Each row of a before or after table is a point. One or more steps were done to the points. Then noise was added and the rows were shuffled. The steps act on how far a point lies along the listed directions, d1 being the first. What was done? A step turns or swaps two directions, mirrors them in a line or flattens them onto one, adds a multiple of one to another, or multiplies one. Angles are multiples of 10 degrees, from the lower direction toward the higher: turns from -170 to 170, lines from 10 to 170 but not 90. Use the fewest steps. Two steps may share a direction if one is a turn and the other turns, adds or multiplies; they go together, in the order done. Otherwise the lowest direction goes first.

Directions:
(1): [ 60 -10  26]
(2): [-6 57 33]
(3): [-28 -32  51]
Before (10 x 3)
[[-14  22  -6]
 [ 13  -9  -3]
 [ 12   3 -60]
 [ 14  -3  10]
 [ 26  23  -8]
 [-27 -10  -3]
 [ 37  -7 -12]
 [ 25 -54   5]
 [ 17  25  -4]
 [ -6  -8  29]]
After (10 x 3)
[[-10  -6  28]
 [ 20   1 -58]
 [  6  17   1]
 [ -1   3   6]
 [ 12  27 -13]
 [-11 -43  -7]
 [ -6 -16   4]
 [  7   3 -21]
 [ 10  27  -6]
 [  1  -5  -8]]
Steps: flatten d1 and d2 onto the line at 80 degrees

Directions:
(1): [ 29  -1  17  -1 -23  50 -49 -21]
(2): [  1  38   6  60 -34 -18   6 -19]
(3): [ 24  28 -32 -46 -26  -8  23 -35]
Before (14 x 8)
[[ 18 -23 -12 -12  17   4 -12   2]
 [  7   1  -8 -10   2  10   8   0]
 [  7  14 -14   1 -15 -12  11 -19]
 [-25 -22  22   9  11 -14   0  23]
 [-27 -41  25  18  38  -8   8  38]
 [  7  -1  -3  -5 -22   9 -11  -5]
 [ 18   8   5   3 -33  16 -13 -20]
 [ 24 -11  -7 -24  -1  32 -24 -37]
 [ 18  -6  -4 -39  -1   1   2  -9]
 [ 29  48 -18 -15 -46  16   6 -59]
 [-19  -1   1  27   2   5  -6  23]
 [ -7 -21  12  -4  24  15 -34  13]
 [-25 -26  20   7  32 -12   8  33]
 [ 31 -16  13  -6  -6  50 -57  -8]]
After (14 x 8)
[[-29  -5   8  37  13 -40  40  21]
 [ 28  -2   0 -50 -13  59 -33 -34]
 [ 19  -5  -9 -34 -16  11   1 -12]
 [-11  27 -15   9  -6 -35  17 -10]
 [ 24  36 -37 -22 -29 -21  27 -32]
 [  6   0  -8 -15 -19   4  -1  -5]
 [ 23  18 -19  -4 -21   9   0 -51]
 [ 10   4  -3   7  -5  13   1  -3]
 [-22  -2 -18  -4   7  -8  15  25]
 [  9 -15   3  -9   3  18 -19  -5]
 [-26  -2  16  35  13 -32  27  20]
 [ 18  11  12  15 -24   3 -12 -17]
 [ 18   4 -12  24  -5 -17   1 -14]
 [-27  -7  13  11   5 -31  17  14]]
Steps: swap d1 and d3; multiply d2 by -1

Directions:
(1): [-24 -15  47  -8 -36  -2 -18   1 -15  45  19  23]
(2): [-18  17  -7  17 -40  38 -31  42  24 -17  -8 -17]
(3): [-10  -5  -1  60  -5 -13 -17 -39  11 -19  41  -3]
(4): [ -9  39  38   1 -10  24  12 -46 -17 -15 -35 -16]
(5): [  9  52  -3   3 -23 -53   6   3  35  19 -10  10]
(6): [ 56  23  -9  -8 -22  38  14  -9  -3  11  42  10]
Before (13 x 12)
[[ 20 -23 -13 -18  32  18   5  12  -5  -5   3  -1]
 [ 14   8   6  32  12  41  -2 -24  -8 -29  21  -6]
 [-21  -2  15  16 -11  13 -17  11  14   1   4  -1]
 [ -5 -28   2  22  -9   9  -1 -15  -2   7  44   0]
 [  8  34  10  22 -23   7  -7 -10  10  -4   2   4]
 [  7 -20  -8   2  15  17  -1  11 -14 -10  22  11]
 [ 31  16 -23   1   7 -15  11   3   5   8  24  -3]
 [-15   1  15  26  18 -21  -3 -41  -9  -9  -8  -2]
 [-12 -11  -5  10  12  27   4  -3  -5 -33  -7 -14]
 [-23   6  27  29  -1   5 -10 -14  -5 -28  -4 -11]
 [-23   7  26   8  -6 -13  -9 -23 -12   4 -10  -5]
 [ -2  39  10  16 -26  14 -14 -10  16  -5  -2 -11]
 [-14   1  28   2 -20  60  -3  -4 -11 -20 -13  -9]]
After (13 x 12)
[[-21  12  25   4  -7 -16  -7 -20 -10   7 -13  -3]
 [ -8  27  25 -19 -29  39   7  13   2  -2 -36  -3]
 [ 27   5 -24  12  13  -5   7  -6   0   0  34  -6]
 [-16  35  25   4 -10 -16   2   6   9 -10 -28  -5]
 [  7  16  -1 -15 -24 -26  15  13  18  34   9   9]
 [-15   9  15   8 -15   5 -12  17  20   8  -6   0]
 [ 29  57   4 -10  -6   4  16   8  15   1 -19   4]
 [ 16   8  -9 -22   7  -4   8  28  -2   8   0  17]
 [ -4  33  12  23 -26  20 -16 -14  13  -9   4 -11]
 [ 23 -12 -12 -28  29  10  10  19   1   0  -5   2]
 [ -9  23  14   7  10 -39   5 -27   1   4 -26   2]
 [  6  28  10  26 -22  10  -8 -14   7  -7   8   3]
 [ -3  19  -6 -16   0   3  16  17  10 -14 -33  -9]]
Steps: mirror d3 and d5 in the line at 40 degrees

Directions:
(1): [  0  -7  19 -19 -10   3  -9  22  14 -27  -6   6 -28 -32 -21 -27 -22  -4]
(2): [ -3  14  42  -2  -1   7  18 -11 -11 -30  31  14  28   8  12 -12   1  -7]
(3): [ -9   6  -1  11 -21   8 -60  15 -16  -2  -2   7  20  16  -3 -18   9  -2]
(4): [  8   8 -19 -19  22 -17  12  39 -24 -12   2  12   9  22  -5  -5 -13  32]
(5): [ -7 -34  -8  43  -9  -8  16   7  -4  -7  23 -21  -9  21 -14 -22 -13  -4]
(6): [ -6  22  -4  16  13 -19 -16   6  15 -13   3 -33   5 -16  42   0 -28   4]
Before (13 x 18)
[[ -9  21 -28   4  15 -13 -32   0 -10  12 -21 -12  21 -15  24  14  -5  16]
 [ -1  11  10 -26  12  -6  11   4  15   2 -19  -2 -17 -24   0  12 -13  15]
 [-14 -14   0   5  -4   1  18   4 -29 -10  34  12  19  32 -16 -29   3  -2]
 [ -9 -18 -26   6  -6   5 -11   1  26   7 -22  -3 -31  -9 -24   1  -5 -23]
 [  5 -18  11 -21 -31  18 -25 -18  -1   5 -12  19   7  -1 -20   5  18  -8]
 [  3  24  -3 -11  12   0 -20 -24   3  29  -4  -4  29   2  46  38  16 -14]
 [ 13  13 -35  -7  39 -21  36  -3 -10  15 -14  -9  -3  22  21  30  -2  26]
 [  5 -10 -19  16 -15   6 -37  27  -5  -2 -15 -13 -20  11 -12 -23 -19  12]
 [-15 -11 -15  26  -3 -33 -10   5  18   6  -4 -30  -8  -3  12   7 -26  11]
 [ 10  29   6 -21  24   0  23 -10  -9   7   0  10  20   5  39  17  -8  21]
 [  2   5   8  -6 -15  24 -30 -10 -29  25  15  37  22  11  -8   3  39 -11]
 [  1 -23 -29  31 -25  13   1 -17 -13  50   9   1  14  42 -29   7  39  -5]
 [ 13   9 -28 -16  37 -23   6  30  -8   3  -6 -12 -10 -12  27  24 -25  27]]
After (13 x 18)
[[  3  30  35 -18  17   8  24 -44  13 -10  -3   2   0 -19  32  20   7 -11]
 [-13  29   6  10  11  -4 -20 -15 -13 -10   5  -5  42 -11  36   7  -4   6]
 [-12 -14  -3 -20 -22  15 -22  -9  13  10 -13   7 -24 -28 -26 -18  10 -21]
 [-10  -3   8  20   9  -9  33 -15  -1   6  14 -18   8  17  11  14  -5  10]
 [ 12  26  18 -59 -15  23 -14  18  -9  -3  -8  54  11 -11 -34 -10  19  11]
 [ -2  10  34  18  12   2  13 -29   5 -12  30 -16  11 -20  47  18  -9 -19]
 [  7 -24 -17 -11 -16   1  -8   4 -23   6  -1  17  19  38 -20   3  11  15]
 [  7  -1 -20 -10 -10  18 -37   7 -29  38  -3  34  12   9 -14   9  36  -1]
 [  5  13  -1   1   9   8   7 -37  12  36 -14 -11   1  -9  37  26   2   0]
 [ -1   3  28  17 -22  19 -24  12 -13 -31  18  -1   5  13   3 -38 -15  -1]
 [-14  13  26  -7   0 -26  -3  11  12 -28  10  -3   9 -13  16  -7 -33  12]
 [  8  28 -17 -26  23  -7 -16   1  -7  23  -8   4  31   8  40  38  10   4]
 [ -7   2   4  -4  10  -2  24  21 -12 -35  19  21  12  27 -12 -16 -16  -6]]
Steps: swap d1 and d5; turn d2 and d4 by -160 degrees

Directions:
(1): [ -1   6 -18   3  24 -12   5   2 -14 -23  -4 -11  11  25 -21  17 -13  -1
  -4 -16   0   8   4  18 -18  17  16 -14  30  26 -27 -60]
(2): [ 22  11  15  20   4   5  -1 -15  -4   4  -9  -5  19 -33 -20  40 -52 -17
 -18   5 -13  34 -13 -14   3  -7  -9   8  -7 -15 -22  10]
Before (10 x 32)
[[ -2   1 -14  -1  21 -10   2  -1 -14 -21   0 -12  10  23 -14  17 -12  -1
   -4 -18   2   7   8  13 -23  13  17 -10  29  26 -28 -59]
 [  1  -5   7   1 -11   5  -3  -2   3   3   0   3  -6 -12   6  -3   4   5
   -1   2   2  -4  -2  -3  10  -5  -9   2  -7  -7   6  19]
 [ -1  -7  10   2  -9   9   0  -2   6   7  -1   4  -6 -11   7  -1   3  -2
    0   6  -9   2   0 -14   9  -8  -3   2 -14 -12  11  30]
 [  0   5  -2  -4  -2   1  -3   2  -2  -2   5   2  -4  -3   4   4  -2  -2
    1   1  -2   6   3  -3   5   2   5  -4  -5  -4   2   3]
 [ -3  -2   6  -1 -13  10  -2   3   5   9   4   9  -5  -8  11  -9  11   2
    5   6   3  -6   5  -6   9  -5  -6   6 -11  -5  11  23]
 [  7   6   4   5  -3   4   0  -9  -1  14   1  -2   1 -12  -1   5 -10  -2
   -2   9 -11  14  -3  -7   1  -3  -1   6  -4  -9  -2  10]
 [  2   1   5   3   1   2   0  -3  -2   3   0  -5   3  -4  -9   6 -13  -2
  -10   6  -6  10  -8  -2   1  -5   6  -1  -2  -1 -10  -2]
 [ -2   2   7   1   1  -1  -5   1   1   4   2   3  -7  -4   5 -12   9   5
    7   7   2  -1  -1   0   1  -2   0   1  -1  -3   8  10]
 [ -5  -4   0  -5  -6   1   0   0   5   4   2   6  -2   0   4 -13   5  -1
   -1   4   8  -5   3  -2   3  -3  -1   2  -6  -3  10  14]
 [  1   5  11   2 -13   0   2  -2   4   4  -3   1   1  -9   1   4 -11  -3
   -6   6  -2  10   1  -6   1 -11   0   7 -10  -9   7  13]]
After (10 x 32)
[[  0  -5   6  -1 -11   5  -3  -4   2   3   0   3  -5 -11   7  -2   4   5
   -3   2   2  -5  -2  -4  10  -4  -9   2  -7  -7   7  19]
 [  7   6   6   5  -5   5  -1  -9   0  16   1  -1   0 -14   1   2  -9  -3
   -1  11 -11  13  -3  -9   2  -4  -1   6  -6 -11   0  15]
 [ -4  -1   5  -2 -12  10  -2   4   4   8   6   8  -5  -7  10  -8  10   3
    5   5   2  -6   6  -5   7  -4  -5   5  -9  -4  10  21]
 [  1   3  11   2 -15   1   2  -2   4   5  -3   1   1 -11   4   4 -10  -4
   -5   8  -2  10   1  -7   2 -11  -1   8 -12  -9   9  17]
 [ -2  -8  10   1  -9   9   0  -3   7   8  -1   3  -7 -12   7  -2   3  -3
    0   7  -9   1  -1 -15   9  -8  -3   3 -15 -12  13  32]
 [ -5  -4  -1  -4  -4   0   2   0   5   2   2   5  -2   1   4 -12   6  -2
    0   3   7  -6   3  -1   2  -1  -2   1  -4  -2   8  12]
 [  3   1   6   2   0   2  -1  -3  -1   5   1  -5   3  -6  -7   6 -13  -1
  -10   8  -6  10  -8  -3   1  -6   5   0  -5  -2  -8   3]
 [  0   6  -1  -3  -2   0  -3   2  -3  -2   6   3  -4  -4   4   5  -1  -2
    1   1  -2   6   2  -4   5   2   5  -3  -5  -4   3   3]
 [ -2   1   5   1   2  -1  -4   2   0   3   1   3  -7  -4   4 -13   9   5
    6   6   2  -1  -1   1   1  -1   0   0  -1  -3   7   9]
 [ -1   1 -14  -1  22  -9   2   0 -14 -21  -1 -12  11  22 -13  17 -12   0
   -3 -19   1   7   8  14 -22  13  16 -10  28  27 -28 -60]]
Steps: add -0.3 times d2 to d1
